Rows are points. The ring and each string are closed loops that go straight from each point to the next, and from the last back to the first. Before rounding, they use only three directions, however many columns there are. How many times does the string pass through the ring? Passing back the other way cancels.

Ring:
[[ -8 -45 -36  17]
 [-28 -47 -42  13]
 [-47 -22 -30  11]
 [-39  10 -13   9]
 [ -9  46  15  15]
 [ -1  27  19  27]
 [  2 -21   5  38]
 [  5 -38 -14  31]]
String:
[[-36 -34 -25  20]
 [-74 -54 -40  18]
 [-73 -22 -31  10]
 [-21  29 -12   1]
 [-18   9 -10  12]
 [-34  -3 -10  17]
 [-60  17  -9   9]
 [-47  26 -12   2]
 [-24  17 -15   5]
 [-29 -10 -18  14]
 [-70 -65 -40  22]
 [-67 -79 -59  14]
 [-47 -76 -48  22]
 [-22 -41 -29  21]
 [ -7 -15 -19  16]
 [ 15 -29 -30  14]
 [ 19 -56 -32  25]
 [-15 -62 -23  35]
 [-19 -38 -16  29]
 [  6  -5 -14  15]
 [ 15 -29 -26  17]
 [  0 -62 -41  21]
 [-26 -65 -37  25]
 [-14 -15 -17  17]
 [-17 -16 -26  11]]
Times through: 0

Ring:
[[-11  32 -10 -33 -22  -8  -3 -13   4]
 [-11  20  14 -57  -7  -7  10 -21 -15]
 [-10  -3  23 -61  -2 -10  13 -13  -9]
 [ -6 -28   8 -41 -12 -14   4   7  22]
 [-24 -20  -8  -3 -38 -22  -8  32  54]
 [-38  -2 -15  17 -53 -26 -14  41  64]
 [-31  25 -21   7 -49 -19 -14  21  44]]
String (25 x 9):
[[  2 -19  -3 -43 -10  -9   1  -2  17]
 [ 11 -35  13 -66   7  -7  10 -12   2]
 [-21 -16  41 -63  -2 -15  20  -4  -8]
 [-38   9  27 -33 -24 -19  10   8   8]
 [-12   6   8 -45 -13 -10   5  -8   3]
 [ -4   6   0 -46 -11  -8   2 -12   4]
 [-30  28  16 -37 -22 -14   7  -5  -1]
 [-20  44  13 -52 -13  -7   9 -24 -21]
 [ 13  37  -7 -69   3   4   5 -46 -30]
 [ 13  14 -12 -56  -4   0   0 -28  -7]
 [-18  16   2 -33 -22 -12   1  -3  10]
 [-38  39  21 -36 -25 -15   9  -6  -6]
 [-25  34  26 -57 -10  -9  14 -21 -23]
 [  3  16  24 -84  12  -1  18 -41 -39]
 [  0  -1   5 -53  -6  -7   5 -15  -1]
 [-13   0   3 -36 -18 -12   2   0  14]
 [ 14 -21   1 -61   3  -4   5 -17   2]
 [  1 -42  18 -57   0 -12  10   0  12]
 [-28 -30  18 -24 -24 -22   5  26  35]
 [-28  -1   5 -18 -31 -19  -1  17  30]
 [  1 -15 -10 -34 -16 -10  -4   2  25]
 [ 16 -37 -19 -36 -11  -8  -6   4  34]
 [-18 -41  -3 -11 -31 -22  -5  34  55]
 [-36 -18  10  -8 -37 -25  -1  34  45]
 [-22  -1   2 -23 -27 -17  -1  12  26]]
Times through: 1
String (32 x 9):
[[  1  -7  -5 -42 -12  -8   0  -6  13]
 [ 16 -22   2 -63   4  -4   6 -18   1]
 [  8 -36  21 -71   9  -7  14 -13  -3]
 [-11 -37  30 -57  -2 -15  14   4   8]
 [-30 -18  21 -29 -23 -21   7  19  25]
 [-29  -5   9 -20 -29 -20   1  18  29]
 [ -1 -16  -7 -34 -16 -11  -2   3  24]
 [-18  -3  -2 -22 -27 -16  -2  11  28]
 [-44  -1   4   3 -46 -26  -5  36  48]
 [-19  -5 -10 -12 -33 -17  -7  18  39]
 [-11 -10 -26  -2 -38 -16 -15  22  53]
 [-61  11 -26  54 -80 -35 -24  66  92]
 [-74  27 -17  56 -84 -37 -21  66  85]
 [-57  24  -4  20 -60 -29 -10  40  54]
 [-24  10  -9 -12 -35 -17  -7  14  32]
 [  4   3 -24 -27 -22  -8  -9  -3  25]
 [-12  19 -35   0 -41 -13 -18  12  43]
 [-57  41 -28  42 -75 -28 -22  45  68]
 [-61  32 -13  33 -69 -30 -16  45  62]
 [-59  24  -3  22 -61 -29 -10  42  54]
 [-66  24 -12  41 -74 -34 -17  56  73]
 [-56  11 -23  45 -74 -32 -21  59  83]
 [-80   7  -8  59 -86 -42 -19  79  95]
 [-45   1  -1  10 -50 -27  -8  39  54]
 [-14  -5  -7 -22 -26 -15  -4  10  30]
 [  4 -27 -14 -29 -18 -11  -6   9  35]
 [ 18 -49 -12 -43  -6  -9  -3   5  33]
 [-16 -40  15 -33 -17 -19   5  20  33]
 [-26 -24  23 -33 -20 -20   8  18  24]
 [-28  -5  14 -28 -24 -19   4  13  21]
 [  0 -10  -1 -44 -10  -9   2  -6  12]
 [ 14 -24   6 -66   6  -4   8 -17  -1]]
Times through: 4

Ring:
[[ 16 -43   9 -38 -27  -2  54 -12 -49  39 -32 -45 -26  34]
 [ 13 -32   4 -28 -36  -9  50  -2 -38  48 -17 -28 -28  30]
 [ -2   7  18  -4 -16 -16  16   0  -9  30  19   6 -12  12]
 [-24  47  41  19  13 -19 -22  -8  20  -8  57  35  16 -10]
 [-29  41  49  15  21 -13 -22 -19  14 -27  49  22  25 -11]
 [  1 -15  27 -23  -3  -2  26 -20 -30  11  -8 -27  -7  19]]
String, 27 rows:
[[  1 -15  20 -19 -15  -7  30 -12 -27  20  -3 -21 -10  19]
 [  3 -15  19 -20 -15  -7  30 -11 -28  24  -5 -21 -13  20]
 [ 23 -36   9 -40 -18  -2  48 -10 -46  52 -32 -40 -37  34]
 [ 27 -64  -5 -49 -47  -2  76  -5 -64  63 -50 -58 -42  46]
 [ 22 -68 -11 -45 -62  -5  83  -1 -63  62 -45 -56 -38  46]
 [ 13 -50  -4 -32 -55  -9  68   1 -49  52 -27 -40 -29  37]
 [ 21 -38  -1 -33 -39  -9  56   1 -44  62 -25 -32 -38  35]
 [ 23 -25   3 -31 -25  -9  44   0 -36  63 -19 -23 -41  31]
 [ -3   0  22 -10 -11 -11  19  -8 -16  20  11  -5  -8  13]
 [-14   6  20   2 -24 -17  18  -2  -7  13  27   6   2   8]
 [-12  21  19   9 -20 -22   7   5   4  24  38  23  -4   4]
 [ -9  32  26   9  -2 -20  -5   1   9  22  41  27  -6   1]
 [  0  19  27  -5   6 -13   2  -7  -5  24  21   9 -12   7]
 [-11  15  29   0  -2 -13   5  -9  -4   8  26   7   1   5]
 [-17  17  31   4  -5 -14   4 -10  -1  -1  32   9   9   2]
 [-12  22  33   2   5 -13  -2 -11   0   5  29  11   3   2]
 [-29  61  51  24  31 -18 -38 -14  28 -22  65  42  23 -18]
 [-54  82  65  45  36 -22 -58 -18  48 -59  95  59  53 -33]
 [-38  44  48  23  12 -16 -23 -16  19 -35  60  28  35 -14]
 [-31  31  43  14   5 -14 -11 -16   9 -26  47  17  27  -7]
 [-43  50  60  23  28 -12 -33 -26  22 -53  62  26  44 -19]
 [-20  29  51   1  30  -6 -17 -27   2 -25  31   5  19  -5]
 [ -2   7  36 -15  15  -4   6 -21 -16   6   7 -11  -4  10]
 [ -6  -5  37 -19  11  -1  14 -26 -23  -6   0 -23   3  12]
 [ -5 -15  30 -21  -5  -2  26 -22 -29   1  -5 -28   1  17]
 [ 21 -37  19 -44  -3   4  43 -22 -50  35 -38 -49 -29  32]
 [ 13 -23  19 -31  -7  -2  35 -15 -37  33 -20 -32 -24  26]]
Times through: 1

Ring (8 x 14):
[[  2  -1 -44  30   0  22  25  12  -7  20  -9 -11  35   0]
 [-29  -5 -42   7 -15  35  23   6 -10  51  -5 -12  26  17]
 [-40  -9 -23 -13 -22  11  11  10  -9  56  -5  -6  -3  27]
 [-25  -2   0 -16 -20 -16  -2  19  -1  24 -12   0 -17  21]
 [  1  11   6   0 -13 -20  -5  24   9 -17 -21   1  -2   5]
 [ 34  17   1  26   2 -26  -1  29  13 -51 -26   1  14 -14]
 [ 48   9 -13  43  15 -32  10  30   7 -49 -21   0  19 -21]
 [ 32   2 -32  43  12  -9  20  22  -1 -17 -14  -6  27 -13]]
String, 29 rows:
[[-27 -16   9 -26 -18 -49  -5  23  -5  33  -7   5 -48  28]
 [-28  -4  12 -26 -23 -34  -9  22   1  22 -13   4 -34  25]
 [ -5  -9  14 -13 -10 -61  -8  29   1   3 -12   7 -43  16]
 [  2   1  -4   5  -7 -26   2  23   2  -3 -15   0  -7   6]
 [  1  11  -5   7 -11  -5   1  21   7 -11 -20  -2  11   2]
 [  2  16 -12  12 -12  11   4  18   8 -13 -22  -5  27  -1]
 [ 16   2  -3  13  -1 -36   2  27   4 -18 -16   2  -7  -1]
 [ 12  21 -12  20  -8  12   4  20  11 -27 -24  -5  34  -7]
 [ 32  34  -7  32  -3  13   1  24  19 -61 -33  -4  49 -21]
 [ 64  35   0  49  11 -17  -1  33  23 -95 -36   0  43 -35]
 [ 65   3   4  42  23 -76   2  40   9 -68 -21   7 -10 -24]
 [ 23  -3 -10  22   6 -40   8  27   1 -16 -14   1  -6  -4]
 [ 25   9 -19  31   4  -9  11  23   5 -25 -19  -4  23 -11]
 [ 46  20 -31  55  13  10  18  23   9 -48 -24  -7  55 -27]
 [ 40  15 -36  53  12  13  21  21   5 -36 -20  -8  53 -23]
 [ 19  12 -35  37   2  20  19  17   2 -13 -17  -9  45 -11]
 [ 26   8 -48  50  10  25  28  15  -2  -8 -14 -12  54 -15]
 [ 21  -3 -53  48  12  17  33  14  -8   9  -8 -12  43 -10]
 [ 10 -11 -37  29   6  -8  24  18  -9  18  -6  -7  13   1]
 [  4  -7 -24  17   0 -16  15  20  -5  13  -9  -4   2   5]
 [-15   7 -40  17 -12  43  21   8  -3  26 -12 -12  43   6]
 [-46   6 -63  11 -24  92  32  -6 -10  68  -7 -21  66  17]
 [-51  -8 -53  -1 -23  59  28  -2 -15  81  -1 -16  33  26]
 [-20 -22 -23  -2  -7 -24  14  17 -14  49   0  -3 -22  22]
 [ -4 -10 -15   6  -5 -25  10  21  -5  18  -8  -1 -11  11]
 [-26   5 -27   1 -19  31  13   9  -2  32 -12  -9  25  14]
 [-55  -4 -23 -22 -31  32  10   5  -8  65  -6  -9   6  32]
 [-61 -11 -11 -35 -34   7   3   9  -9  71  -4  -4 -20  39]
 [-27 -16   0 -20 -16 -39   0  21  -7  38  -5   2 -39  27]]
Times through: 4

Ring, 7 rows:
[[ -9  21  31  -5 -10  16  50 -11  20 -24   9  -8  56 -15]
 [  8  16  22 -20   4  11  41   0  15 -29  13 -15  61 -10]
 [ 19 -11   0 -15  17  -5  -7  19   5 -16   5  -8  22  -3]
 [ 17 -39 -18   5  22 -18 -56  32  -4   6 -10   6 -32   3]
 [  7 -40 -13  17  12 -14 -58  24  -3  18 -17  14 -51   4]
 [ -5 -21   4  18  -1  -3 -25   8   5  12 -13  12 -29  -1]
 [-13   9  26   7 -11  12  30  -8  17 -11   1   0  28 -12]]
String (27 x 14):
[[ 15 -55 -31  12  29 -33 -79  48  -7   3 -10   8 -38   0]
 [ 32 -30 -14 -14  27 -12 -43  29  -5   1  -3  -2 -17   8]
 [ 20 -11   3 -14  14   0 -10  13   3  -6   1  -4   6   2]
 [ 30   0   7 -30  17   6   7   9   4 -13   7 -12  25   4]
 [ 16   9  13 -26  13   3  30  11  12 -36  17 -19  66 -10]
 [  0   7  15 -11   5   1  30   9  16 -35  13 -13  63 -16]
 [  4   1  13  -7   4   3  15   6  11 -18   5  -6  32  -8]
 [ 19  18  24 -28   4  18  38  -8  12 -16   9 -13  42   0]
 [ 10  32  34 -31  -1  22  67 -12  19 -34  18 -20  80 -10]
 [  3  31  33 -26  -2  18  69  -9  22 -41  20 -21  90 -16]
 [ 15  24  28 -30   3  19  51  -8  15 -26  14 -17  62  -5]
 [  7  -2  11  -7   5   3   8   6   9 -12   2  -4  21  -5]
 [  0  -5   8  -1   6  -3   7  13  11 -20   5  -5  32 -12]
 [  9  -7   7  -7   8   0   1  10   8 -12   2  -4  18  -4]
 [ 29  -6   4 -25  18   3  -3  12   3  -8   4  -9  14   5]
 [ 34 -25 -12 -20  28 -10 -35  28  -4  -4   0  -6  -5   7]
 [ 18 -15   1  -8  13  -1 -17  13   2   0  -3   0  -6   3]
 [ 22 -25  -7  -6  17  -6 -35  19  -2   8  -7   3 -24   7]
 [ 26 -53 -27   7  27 -22 -85  36 -12  24 -18  13 -69  13]
 [ 24 -54 -26  11  24 -20 -87  33 -12  30 -22  17 -79  15]
 [ 23 -30  -8  -1  15  -4 -47  16  -5  22 -14   9 -48  13]
 [  6 -17   2   4   7  -4 -18  13   5   0  -5   3  -6  -2]
 [ -2 -38 -12  22  10 -18 -50  27   1   7 -13  12 -32  -4]
 [  2 -23  -2  10   8  -9 -26  18   4   0  -6   6 -11  -4]
 [ 14 -21  -2   0  11  -3 -28  14   1   8  -8   5 -22   5]
 [  5 -18   1   5   8  -6 -19  15   5  -3  -4   3  -4  -3]
 [  3 -42 -18  18  17 -24 -57  35  -1   1 -10   9 -26  -5]]
Times through: 0
String (27 x 14):
[[ -1   1  15  -2   1   4  17   4  13 -17   4  -4  32 -10]
 [-10  20  27  -8  -5   8  54  -1  22 -40  16 -14  80 -22]
 [  9  35  35 -34   0  21  74 -10  21 -42  22 -24  95 -13]
 [ 23  26  27 -39   7  20  54  -6  14 -30  17 -21  69  -3]
 [ 10  -5   9  -7   7   3   2   7   8  -8   1  -3  14  -3]
 [  1 -10   4   0   8  -6   0  17  10 -20   4  -5  29 -12]
 [ 11 -13  -1  -9  16 -10  -5  24   7 -25   8  -9  34 -10]
 [ 27 -20  -9 -19  26 -12 -22  29   1 -16   5 -10  17   0]
 [ 30 -17  -4 -19  21  -3 -23  18  -1  -1  -1  -4  -5   8]
 [  9 -19  -2   0  12  -7 -20  19   4  -6  -2   1   0  -3]
 [  3 -35 -14  13  16 -21 -43  32   2  -6  -5   5 -10  -7]
 [ 12 -61 -34  20  28 -35 -90  50  -8   8 -15  13 -51   0]
 [ 23 -46 -22   6  23 -18 -72  32  -9  19 -16  11 -56  11]
 [ 17 -16   2  -5  11   0 -20  10   1   7  -6   3 -16   6]
 [  1 -28  -5  13   9 -12 -33  21   3   2  -8   7 -17  -4]
 [ -7 -49 -19  33  10 -24 -69  32  -1  14 -18  19 -52  -4]
 [ -1 -46 -15  30   8 -17 -69  23  -3  26 -23  22 -68   4]
 [  2 -34  -5  23   3  -6 -51  12  -1  28 -21  19 -62   7]
 [  4 -18   6  11   1   3 -24   3   3  18 -14  12 -35   5]
 [  4 -10   9   3   2   4  -7   4   7   3  -6   4  -6   0]
 [-15 -12  10  20  -5  -3  -5   7  12  -5  -6   7   4 -12]
 [-23   2  23  21 -15   8  18  -7  17  -4  -5   8  12 -14]
 [-14  17  34   6 -17  20  41 -19  19  -6  -1   1  27  -9]
 [  0  11  25  -5  -6  15  29 -10  14  -8   1  -3  25  -5]
 [  2  23  33 -13  -9  23  48 -18  17 -12   5  -7  39  -4]
 [ -9  35  42 -13 -15  26  73 -22  24 -27  13 -12  71 -14]
 [  7   9  21 -12   0  12  26  -4  12 -12   4  -6  30  -4]]
Times through: 5

Ring:
[[  6  15  -7 -11  11 -25 -11 -54 -15   0   4 -17   6  29]
 [ 29  23  -4 -14   9 -13  -4 -21 -22   2  25  -5  12  31]
 [ 14   6  12   6  -3   8   0  36  -7   0  24   8  11   9]
 [-13 -14  17  27 -10  18   1  59   9  -6  10  13   5  -8]
 [-47 -36   8  51 -12  18   0  48  25 -17 -13  11  -2 -17]
 [-54 -33  -3  47  -5   3  -4   6  23 -18 -24   0  -5  -8]
 [-19  -1  -6   6   6 -21 -12 -47  -1  -6 -11 -16   1  17]]
String:
[[-31 -15 -15  29   4  -9  -5 -28   7 -16 -13  -6   0  12]
 [-58 -33 -21  49   2  -7  -4 -32  20 -25 -32  -6  -6   4]
 [-78 -49 -18  68  -4   3  -2  -8  33 -30 -41   0  -9 -10]
 [-54 -38 -14  59  -4  10   2  13  24 -26 -21   7  -3  -5]
 [-81 -64 -22  95 -10  27  11  44  41 -40 -31  20  -6 -18]
 [-53 -42 -11  67  -8  21   7  41  26 -28 -15  16  -1 -10]
 [-26 -20  -3  36  -4   9   1  22  11 -15  -3   7   2   1]
 [-45 -40   1  62 -12  27   7  65  26 -22  -7  20   0 -16]
 [-47 -42  15  62 -18  34   6  90  30 -18  -5  23   0 -27]
 [-35 -29  24  40 -16  24  -1  75  22  -8  -2  15   0 -23]
 [-50 -46   8  70 -17  37   9  91  31 -23  -6  26   0 -25]
 [-45 -41  -9  67  -9  27  10  57  25 -27  -7  21   1 -11]
 [-22 -14   7  25  -5   5  -4  21   9  -8  -2   3   2  -2]
 [-33 -20  21  25 -10   7  -9  34  16  -4  -9   1  -1 -15]
 [-58 -39  12  50 -12  13  -5  38  29 -15 -23   5  -6 -22]
 [-44 -24  13  30  -8   1 -10  14  19  -8 -19  -3  -4 -12]
 [-19  -6  14   9  -3  -6 -11   2   5  -1  -5  -7   1   0]
 [-16  -3  14   5  -2  -8 -12  -3   3   1  -4  -9   1   2]
 [-26 -12  -9  24   3  -8  -5 -20   5 -12 -10  -6   1  11]
 [-20  -7 -11  18   5 -12  -6 -30   1 -11  -7  -8   2  16]
 [ -6   6  12  -6   2 -16 -14 -23  -5   4  -1 -14   3  11]
 [  3  17   7 -21   8 -29 -18 -53 -13   7  -1 -23   3  21]
 [  9  22 -14 -20  16 -36 -15 -84 -20   1   1 -25   5  38]
 [  0   9 -26   4  14 -23  -5 -64 -13 -11   1 -13   6  36]
 [  7  19 -24 -13  18 -36 -11 -92 -20  -5   0 -23   6  43]
 [  6  22   4 -28  11 -37 -21 -73 -17   9  -2 -28   3  27]
 [ -5   8  12  -9   3 -19 -16 -28  -6   5  -2 -16   2  11]
 [-12  -3   5   9   1  -8  -8  -9   0  -3  -1  -6   3   9]]
Times through: 0

Ring, 10 rows:
[[ -8  41  46  -6 -12 -15  16 -10  15 -23 -10  -7  -6 -13]
 [ -7  52  48 -19 -17  -5  16  -4   0 -26 -14 -11 -10  14]
 [ -1  46  42 -28 -15  10  15   2 -15 -17 -13 -10 -14  39]
 [  3  25  35 -31  -4  15   0   0 -30   0   2  -9 -16  55]
 [  2   3  31 -26   8   8 -17  -8 -35  14  20  -8 -16  50]
 [  6 -24  23 -12  19   2 -23 -15 -25  31  31  -1 -13  29]
 [ 23 -60   6  13  28   8  -3 -16  11  53  21  21  -9 -14]
 [ 32 -67   1  25  27  12  16 -14  35  56   7  31  -6 -37]
 [ 25 -44  10  27  16   4  27 -14  47  37  -4  27  -3 -51]
 [  4   6  32  12   0 -13  20 -14  34   0  -8   7  -3 -39]]
String (30 x 14):
[[-16  57  52 -34 -14  -7  -7  -6 -31 -26   4 -23 -14  46]
 [-10  39  46 -22  -8  -9  -3  -9 -15 -17   4 -15 -11  24]
 [ 11  11  29  -9  -3  12  21  -2   6   5 -12   5 -11  10]
 [ 13  35  34 -11 -17  18  45   6  20 -12 -35   7 -10   5]
 [-16  72  58 -10 -26 -22  26  -8  21 -46 -23 -14  -4 -17]
 [-31  59  62  -6 -12 -48 -11 -25   7 -41  10 -24  -2 -24]
 [ -8  19  41   1  -1 -22   1 -18  13  -9   6  -5  -5 -20]
 [ 13  -8  24   7   4   3  21  -9  24  14  -6  12  -7 -19]
 [ 31 -31  10  19   8  19  42  -4  46  31 -21  29  -6 -36]
 [ 34 -46   6  36  12  11  49  -9  70  37 -23  38  -1 -71]
 [ 22 -38  14  35  13  -6  32 -17  62  29  -9  28   0 -73]
 [ -8   2  37   9   8 -29  -8 -25  16   1  17  -3  -3 -33]
 [ -2   4  34  -2   6 -13  -4 -17   3   5  12  -3  -7  -7]
 [ 26 -24  14   9   7  18  32  -4  30  28 -14  22  -8 -18]
 [ 32 -26  10  20   4  21  50  -1  51  28 -28  31  -5 -39]
 [  3   3  31  -2   4  -5   5 -12   7   6   4   2  -8  -5]
 [-17  38  50  -5  -7 -31  -4 -20   7 -23   7 -14  -5 -16]
 [-31  78  66 -14 -22 -40   0 -18   4 -53  -3 -27  -4 -12]
 [-30  95  69 -27 -30 -29   7  -9  -6 -61 -13 -30  -7  11]
 [-21  63  57 -26 -16 -20  -5 -11 -17 -35   2 -24 -10  23]
 [ -3  21  38 -14  -2  -4   1  -9  -7  -4   4  -7 -10  15]
 [  9  16  31 -17  -4  14  16  -1  -5   4  -8   1 -13  25]
 [ 18  18  26 -26  -7  33  26   9 -12   7 -19   5 -16  47]
 [ 11  32  32 -40 -11  34  15  11 -34   0 -13  -5 -20  75]
 [-10  45  46 -44  -8   6 -15  -2 -50 -13  11 -22 -18  75]
 [-11  29  43 -27  -1  -7 -18 -11 -32  -7  17 -17 -13  41]
 [  4   6  31 -13   3   3   1  -8  -8   8   6  -1 -11  18]
 [ 22   0  20 -20   0  34  23   7  -9  19 -13  10 -16  41]
 [ 15  25  29 -36  -9  37  20  12 -28   5 -16   0 -19  69]
 [ -3  52  44 -43 -16  18   6   6 -37 -17  -9 -16 -18  71]]
Times through: 4
String:
[[ 13 -52  14  21  27 -11  -8 -24  21  42  25  16  -5 -37]
 [  1  -8  30   2  11 -12  -7 -18   5  13  16   1  -7 -10]
 [ 23 -30  14  10  12  13  22  -7  24  32  -4  20  -8 -16]
 [ 48 -69  -7  36  19  30  54  -3  66  58 -23  48  -4 -58]
 [ 13 -15  22   8   8   1  15 -12  21  19   0  12  -7 -20]
 [ -5   6  36   4   5 -21  -3 -20  12   1  12  -3  -5 -21]
 [ -1   6  34   3   3 -14   5 -16  14   2   5   0  -6 -18]
 [ 18  -6  22   7   1  10  32  -5  30  14 -16  16  -7 -21]
 [  6  25  35   6 -11  -4  38  -6  38 -12 -25   8  -4 -33]
 [-28  80  65 -10 -25 -39  11 -16  16 -55 -11 -23  -3 -23]
 [-26  57  59 -16 -12 -35 -13 -19  -9 -35  11 -25  -6   2]
 [  3  18  34  -9  -3   1  12  -7   4  -2  -5  -1  -9   6]
 [ 18  11  25  -9  -6  22  34   4  13   7 -23  11 -11  12]
 [ 14  20  29 -16  -9  22  31   5   5   1 -22   6 -13  22]
 [  4  16  34 -14  -2   4   8  -6  -4   1  -2  -2 -11  18]
 [-16  45  50 -28  -8 -13 -14 -11 -27 -20  12 -21 -12  35]
 [-19  43  51 -29  -5 -17 -22 -14 -33 -19  19 -24 -12  37]
 [  8   4  28 -12   3   9   7  -6  -5  11   1   2 -12  19]
 [ -5  17  38 -20   2  -4 -12 -11 -23   1  15 -11 -13  31]
 [ 20 -14  18  -8   7  22  17  -1   1  25  -5  12 -13  18]
 [ 18 -18  17 -24  12  29  -4   0 -31  33  11   5 -18  57]
 [ -1 -13  28 -27  18   3 -38 -14 -49  26  40 -11 -17  58]
 [-18  -3  39 -21  19 -25 -55 -27 -48  13  54 -22 -13  38]
 [-11 -24  31 -13  27 -22 -54 -29 -41  27  57 -14 -12  28]
 [ 27 -78   0   6  38  16 -18 -16  -9  69  35  20 -13  11]
 [ 35 -63   0  11  25  26  14  -7  15  58   6  28 -11  -5]
 [  9 -11  25  -2   9   2   4 -11   4  19   7   6  -9   0]
 [  1 -30  25   8  22 -18 -20 -25   3  27  31   3  -6 -18]]
Times through: 1

Ring (8 x 14):
[[  5  20  42   2   3  20  25 -13 -24  14 -34   4 -24 -39]
 [ 25  26  48  -5  -3  20  14  17   5   9  -7  -5 -21 -30]
 [ 30  26  32  -1 -11  18   5  34  21   6   3  -7 -10 -26]
 [ 24  20  -2  10 -19  13  -4  43  26   5   0  -6   7 -26]
 [  3   6 -36  23 -19  12  -3  16  12   8 -17   5  19 -23]
 [ -8  -1 -36  23 -11  14   3 -10  -2  12 -26  13  15 -21]
 [-15  -2 -19  20  -3  17  13 -32 -19  16 -37  17   3 -24]
 [ -6  12  23   9   3  19  25 -28 -32  16 -44  10 -18 -38]]
String (30 x 14):
[[ -2  21 -48  35 -34  -1   1  51 -10   3 -55  -6  24 -64]
 [  2  11 -22  20 -16  11   4  14   0   9 -28   4  10 -33]
 [  6   0  -6   9  -2  22   3 -16  14  13   0  13   3  -3]
 [ -2 -10 -21  13  -1  24   1 -31  15  15   3  19   9   8]
 [-15 -16 -42  21  -2  21   2 -42   3  17 -13  24  16   3]
 [-25 -12 -48  29  -6  16   8 -41 -18  17 -40  23  16 -17]
 [-26   2 -41  33 -13   8  16 -18 -39  13 -68  14  12 -50]
 [-11  13 -17  24 -13   9  16  -1 -30  11 -57   6   3 -52]
 [  4   9   5  10  -4  18  11  -8  -4  12 -20   8  -4 -24]
 [ -3  -6  15   2  12  29  15 -53  -3  19  -5  21 -12   4]
 [-17  -2  18   8  13  25  28 -64 -36  21 -41  22 -19 -20]
 [-24  20  15  21  -3   9  38 -23 -72  15 -95   7 -20 -79]
 [ -7  21  18  15  -6  11  27  -5 -43  12 -64   3 -16 -62]
 [  3  18  12  12  -8  14  16   4 -15  11 -36   2  -8 -42]
 [ 10   7  26   0   5  25  12 -22   5  15  -2  10 -14  -8]
 [ 14  14  63 -12  15  29  24 -33  -7  17  -5   9 -34 -13]
 [ 17  28  65  -6   4  21  27  -1 -19  12 -28  -2 -34 -43]
 [ 18  42  56   2 -10  10  26  35 -29   7 -50 -14 -28 -73]
 [ 13  32  24  10 -15   9  17  33 -17   7 -43  -9 -12 -61]
 [ 12  15  17   6  -5  18  10   4   2  11 -14   3  -8 -25]
 [ 25  12  40  -8   4  28   7  -6  24  12  20   5 -16   1]
 [ 39  18  54 -15   3  29   3  11  40  10  36  -1 -19   4]
 [ 40  37  36  -1 -19  13   2  66  26   2   2 -18  -9 -40]
 [ 30  37  14  10 -26   7   2  71  14   1 -17 -18   0 -54]
 [ 17  27   2  15 -22   8   5  47   3   4 -27  -9   2 -50]
 [ 17   8  12   3  -4  22   3   0  21  11   8   6  -3  -6]
 [ 25   4   7   0  -4  25  -6   5  43  10  33   6   3  12]
 [ 24  18 -31  19 -29   8 -13  60  37   2   2  -8  23 -26]
 [ 19   5 -26  13 -17  17 -12  24  41   7  18   4  19  -1]
 [  7  13 -61  33 -36   2 -13  57  20   2 -23  -4  35 -39]]
Times through: 5
